Every row gives one point. Each copy is the shape, with its points in the same order, turned, moved and blurred by noise. Say if it was mirrored as well.

Shape (7 x 2):
[+0.06 +0.42]
[+1.05 +0.29]
[-0.22 -0.63]
[+0.17 -0.20]
[+0.01 -0.11]
[-0.50 -0.33]
[-0.16 -0.12]
Copy 1 (7 x 2):
[+0.00 -0.54]
[+1.13 -0.38]
[-0.03 +0.62]
[+0.26 +0.09]
[+0.15 -0.01]
[-0.43 +0.21]
[-0.20 -0.03]
Copy 1 is: mirrored
Copy 2 (7 x 2):
[-0.35 +0.39]
[-1.25 -0.09]
[+0.26 -0.50]
[-0.26 -0.24]
[-0.12 -0.10]
[+0.42 -0.12]
[+0.01 -0.05]
Copy 2 is: mirrored

Shape (6 x 3):
[-0.05 +0.45 +0.09]
[+0.01 +0.48 +0.07]
[-0.06 -0.09 -0.28]
[+0.17 +0.46 -0.35]
[+0.43 +0.36 +0.08]
[-0.13 -1.28 -0.14]
Copy 1 (6 x 3):
[-0.11 +0.14 +0.08]
[-0.09 +0.26 +0.10]
[-0.19 -0.17 -0.48]
[-0.15 +0.39 -0.33]
[+0.32 +0.29 -0.11]
[-0.02 -1.18 -0.98]
Copy 1 is: only turned
Copy 2 (6 x 3):
[-0.28 -0.07 -0.04]
[-0.29 +0.01 -0.03]
[+0.33 +0.05 -0.30]
[-0.16 +0.40 -0.16]
[-0.09 +0.25 +0.32]
[+1.43 -0.41 -0.21]
Copy 2 is: only turned
Copy 3 (6 x 3):
[+0.22 +0.48 -0.45]
[+0.16 +0.42 -0.37]
[+0.18 -0.21 -0.20]
[+0.06 +0.09 -0.71]
[-0.31 +0.32 -0.25]
[+0.16 -0.73 +0.87]
Copy 3 is: mirrored
Copy 4 (6 x 3):
[-0.03 +0.42 -0.40]
[+0.01 +0.32 -0.39]
[-0.49 -0.03 +0.00]
[-0.37 +0.15 -0.59]
[+0.07 -0.16 -0.42]
[-0.40 -0.56 +1.15]
Copy 4 is: only turned

Shape (7 x 4):
[+0.59 -0.03 +0.21 -0.23]
[+0.08 -0.64 -0.33 +0.18]
[-0.85 +0.30 -0.17 +0.18]
[+0.67 +0.13 +0.39 -0.16]
[-0.53 +0.23 +0.28 +0.62]
[+0.23 +0.49 -0.04 +0.24]
[+0.42 -0.46 -0.16 -0.59]
Copy 1 (7 x 4):
[+0.22 -0.61 +0.01 -0.01]
[+0.27 +0.06 -0.37 -0.75]
[-0.08 +0.92 -0.16 +0.17]
[+0.25 -0.71 -0.04 +0.20]
[+0.31 +0.63 -0.60 +0.42]
[-0.21 -0.12 -0.38 +0.33]
[+0.19 -0.40 +0.35 -0.60]
Copy 1 is: mirrored
Copy 2 (7 x 4):
[+0.28 -0.11 -0.48 -0.32]
[+0.58 -0.04 +0.48 -0.26]
[-0.26 +0.44 +0.50 +0.64]
[+0.16 -0.26 -0.68 -0.23]
[-0.31 -0.28 +0.40 +0.60]
[+0.21 -0.09 -0.35 +0.48]
[+0.48 +0.32 -0.19 -0.70]
Copy 2 is: mirrored
Copy 3 (7 x 4):
[+0.30 -0.11 -0.73 -0.08]
[+0.63 -0.06 -0.09 -0.83]
[-0.45 +0.15 +0.62 -0.50]
[+0.10 -0.31 -0.75 +0.03]
[-0.55 -0.46 +0.32 -0.60]
[+0.01 -0.42 -0.02 +0.12]
[+0.57 +0.41 -0.63 -0.33]
Copy 3 is: mirrored
Copy 4 (7 x 4):
[+0.58 -0.32 -0.35 +0.31]
[-0.08 -0.05 +0.48 +0.44]
[-0.37 +0.52 +0.11 -0.60]
[+0.80 -0.18 -0.50 +0.35]
[+0.38 +0.55 +0.35 -0.53]
[+0.39 +0.51 -0.42 +0.03]
[+0.03 -0.64 -0.16 +0.47]
Copy 4 is: only turned

Shape (14 x 8):
[+0.14 +0.13 +0.19 -0.27 -0.27 -0.05 -0.43 +0.16]
[+0.50 +0.24 -0.06 -0.93 -0.54 -0.63 +0.23 -0.08]
[-0.03 -0.26 +0.04 +0.19 +0.67 +0.29 +0.08 -0.66]
[-0.79 +0.44 -0.23 +0.44 -0.07 +0.18 -0.31 -0.10]
[+0.47 -0.55 -0.49 +0.01 +0.78 +0.40 -0.61 -0.85]
[-0.26 +0.64 +0.05 +0.35 -0.30 +0.30 -0.36 -0.34]
[-0.20 +0.74 -0.10 -0.06 +0.18 -0.12 -0.32 +0.18]
[+0.09 +0.30 -0.37 -0.56 -0.37 -0.16 -0.07 +0.28]
[+0.13 -0.72 -0.16 -1.14 -0.15 -0.17 +0.26 -0.19]
[+0.10 -0.47 +0.01 +0.58 +0.55 +0.12 -0.05 -0.38]
[+0.21 -0.63 -0.52 +0.38 +0.63 +0.39 -0.05 -0.36]
[-0.11 +0.20 -0.01 +0.40 -0.13 +0.47 -0.11 -0.01]
[-0.45 +0.82 -0.09 +0.34 +0.07 +0.83 +0.03 +0.15]
[+0.55 -0.19 -0.57 -0.70 -0.31 -0.43 +0.09 -0.34]
Copy 1 (14 x 8):
[+0.33 +0.28 -0.44 -0.04 -0.23 -0.19 -0.15 -0.17]
[+0.07 +0.02 -0.71 -0.07 -1.13 -0.40 -0.06 +0.54]
[-0.14 -0.74 +0.03 +0.19 +0.54 -0.18 +0.31 +0.07]
[-0.40 +0.26 +0.25 -0.39 +0.45 -0.21 -0.50 -0.23]
[-0.03 -1.17 -0.27 -0.20 +0.24 +0.04 +0.73 -0.67]
[-0.39 +0.58 +0.02 -0.12 +0.27 -0.41 +0.05 -0.28]
[-0.08 +0.40 -0.43 -0.57 +0.27 -0.12 -0.26 +0.16]
[+0.13 +0.22 -0.40 -0.44 -0.64 +0.08 -0.20 +0.24]
[+0.65 -0.82 -0.12 +0.06 -0.99 -0.14 -0.04 +0.35]
[-0.21 -0.71 -0.20 +0.38 +0.47 +0.15 +0.02 -0.28]
[-0.18 -0.94 -0.01 +0.09 +0.27 +0.55 +0.24 -0.35]
[-0.16 +0.31 +0.08 +0.12 +0.27 +0.17 -0.01 -0.13]
[-0.14 +0.64 +0.35 -0.38 +0.66 +0.23 +0.12 +0.19]
[-0.13 -0.49 -0.52 -0.15 -1.08 -0.06 +0.16 +0.13]
Copy 1 is: only turned
Copy 2 (14 x 8):
[+0.07 +0.14 +0.06 +0.43 +0.10 -0.41 -0.38 +0.37]
[+0.08 +0.15 +0.63 -0.58 +0.62 -0.38 -0.54 +0.35]
[+0.50 -0.58 +0.02 +0.32 -0.62 +0.35 +0.02 -0.20]
[-0.35 +0.41 +0.20 +0.90 -0.32 +0.10 +0.15 -0.44]
[+0.55 -0.84 -0.14 +0.18 -1.06 -0.27 -0.67 -0.43]
[+0.00 +0.60 +0.33 +0.75 -0.48 +0.18 -0.26 +0.01]
[+0.25 +0.40 +0.46 +0.64 +0.03 -0.43 +0.02 -0.27]
[-0.11 +0.41 +0.18 -0.13 +0.30 -0.57 -0.26 -0.03]
[-0.08 -0.60 -0.21 -0.66 +0.53 -0.15 -0.57 +0.00]
[+0.25 -0.63 +0.02 +0.35 -0.86 +0.04 +0.18 +0.07]
[+0.20 -0.62 -0.32 +0.05 -1.03 -0.20 +0.11 -0.25]
[+0.03 +0.38 -0.15 +0.51 -0.52 +0.01 +0.06 +0.10]
[+0.31 +0.93 -0.20 +0.71 -0.42 +0.14 +0.34 -0.34]
[-0.02 -0.21 +0.42 -0.71 -0.03 -0.48 -0.62 +0.03]
Copy 2 is: only turned
Copy 3 (14 x 8):
[+0.27 +0.46 +0.18 -0.09 +0.15 -0.68 -0.18 +0.18]
[+0.72 -0.03 -0.51 +0.50 +0.02 -0.88 -0.17 -0.32]
[-0.34 -0.51 +0.26 +0.17 +0.09 +0.21 -0.63 +0.50]
[+0.25 +0.17 +0.39 -0.77 +0.70 +0.28 -0.08 -0.05]
[-0.46 -0.13 -0.14 +0.55 +0.04 +0.31 -0.39 +1.32]
[+0.18 +0.55 +0.19 -0.34 +0.46 +0.15 -0.51 +0.02]
[+0.40 +0.23 +0.27 -0.04 +0.81 -0.15 -0.10 +0.07]
[+0.86 +0.15 +0.05 +0.15 +0.19 -0.53 +0.12 +0.08]
[+0.67 -0.79 -0.33 +0.12 -0.56 -0.94 -0.34 +0.45]
[-0.75 -0.25 +0.43 +0.18 -0.04 +0.27 -0.12 +0.42]
[-0.35 -0.39 +0.34 +0.49 -0.13 +0.47 +0.04 +0.83]
[+0.17 +0.22 +0.58 -0.15 +0.11 +0.21 -0.30 -0.03]
[+0.52 +0.25 +1.04 -0.21 +0.69 +0.46 -0.50 +0.05]
[+0.57 -0.14 -0.59 +0.65 -0.28 -0.43 -0.07 +0.26]
Copy 3 is: only turned
Copy 4 (14 x 8):
[+0.04 +0.00 +0.16 -0.50 +0.07 +0.47 +0.21 -0.19]
[+0.61 +0.27 +0.07 -0.57 +0.45 +0.41 +1.10 +0.24]
[+0.33 -0.85 -0.01 +0.23 -0.15 -0.14 -0.25 +0.35]
[-0.04 +0.07 -0.74 +0.05 -0.20 +0.35 -0.57 -0.17]
[+0.90 -0.97 +0.52 -0.24 +0.01 +0.03 -0.74 +0.48]
[+0.27 -0.09 -0.48 +0.05 -0.43 +0.72 -0.20 -0.31]
[+0.10 +0.10 -0.25 +0.15 +0.47 +0.61 -0.11 -0.32]
[+0.31 +0.52 +0.02 -0.39 +0.36 +0.50 +0.28 +0.19]
[+0.26 -0.12 +0.22 -0.83 +0.38 -0.04 +0.64 +1.04]
[+0.37 -0.66 +0.16 +0.09 -0.25 -0.46 -0.38 +0.01]
[+0.56 -0.43 +0.39 +0.07 -0.16 -0.47 -0.64 +0.47]
[+0.10 +0.05 -0.06 +0.12 -0.49 +0.28 -0.24 -0.09]
[-0.19 +0.22 -0.30 +0.72 -0.37 +0.69 -0.40 +0.00]
[+0.98 +0.13 +0.19 -0.61 +0.39 +0.14 +0.53 +0.52]
Copy 4 is: only turned
